Each row is a point. The points of each table are mixes of a few directions, plus a little noise. Count the directions of each table, and those that both share. Where both have some left over, give the other angles between the two spaces (their principal angles), to ten degrees, smallest first.

First, 7 rows:
42 -18 -21

-22 3 4

41 32 32

-60 28 33

-90 -5 -1

28 -26 -29

62 -14 -19
Second (7 x 3):
51 44 44

26 -36 -40

56 2 -1

-59 1 4

-35 -26 -26

-75 18 22

36 -2 -3
Directions: first 2, second 2, shared 2

First, 9 rows:
31 -3 50 -25 18 18 3 -9

-5 1 -7 4 -3 -3 0 1

10 -1 15 -8 5 6 1 -3

13 -1 21 -10 7 7 1 -4

7 -1 10 -6 4 4 1 -2

-38 4 -60 29 -22 -21 -3 11

59 -6 95 -47 34 33 5 -19

-47 5 -77 38 -27 -27 -4 14

-30 3 -47 24 -18 -16 -2 9
Second (7 x 8):
13 41 2 6 18 -9 25 -4

0 -57 -27 6 16 -43 12 12

-10 -27 -36 -13 -28 15 0 -31

-16 -9 49 -10 -14 11 -63 30

-8 -51 -31 -1 -24 25 4 -15

8 67 9 -8 9 -8 8 -16

14 35 33 20 22 10 16 24
Directions: first 1, second 4, shared 0; angles 60

First, 9 rows:
-2 4 -5 -3 1 0 4 -8 -1 -10 -9 5 -12 4

-2 4 -6 -3 1 1 4 -9 -1 -11 -11 5 -14 6

3 -5 5 3 1 0 -4 8 2 9 9 -5 14 -5

10 -18 22 12 1 -4 -15 34 6 39 38 -20 55 -19

9 -17 20 11 0 -3 -13 32 6 37 36 -19 51 -19

-9 16 -20 -11 0 3 13 -30 -6 -34 -35 17 -48 17

-6 11 -14 -9 0 2 10 -22 -5 -26 -25 13 -35 13

-9 15 -20 -11 0 3 13 -30 -6 -33 -33 17 -47 17

8 -13 15 9 -1 -2 -11 25 5 28 27 -13 39 -14
Second:
2 -1 2 -4 0 -11 -1 -12 9 -10 -13 -3 10 6

7 -13 10 0 -8 -28 9 -1 -2 -10 0 0 11 6

4 2 -5 -13 8 -18 8 -15 1 0 -23 -9 -15 4

14 1 -13 -24 -6 -17 -5 1 -16 -24 9 -9 -20 -12

13 0 2 -14 32 -2 -13 23 6 77 8 -48 15 -33

-10 14 -9 0 -8 21 -11 -20 8 -39 -10 17 -1 10

-18 8 -1 18 -15 32 -5 -8 5 -35 3 32 2 15

-11 -1 6 20 -23 22 -8 -1 4 -40 16 30 20 13

-8 -1 2 10 -7 3 11 -5 -2 -13 -6 18 -9 14

6 -10 8 6 28 -2 14 40 -13 95 16 -28 -13 -23
Directions: first 1, second 5, shared 1
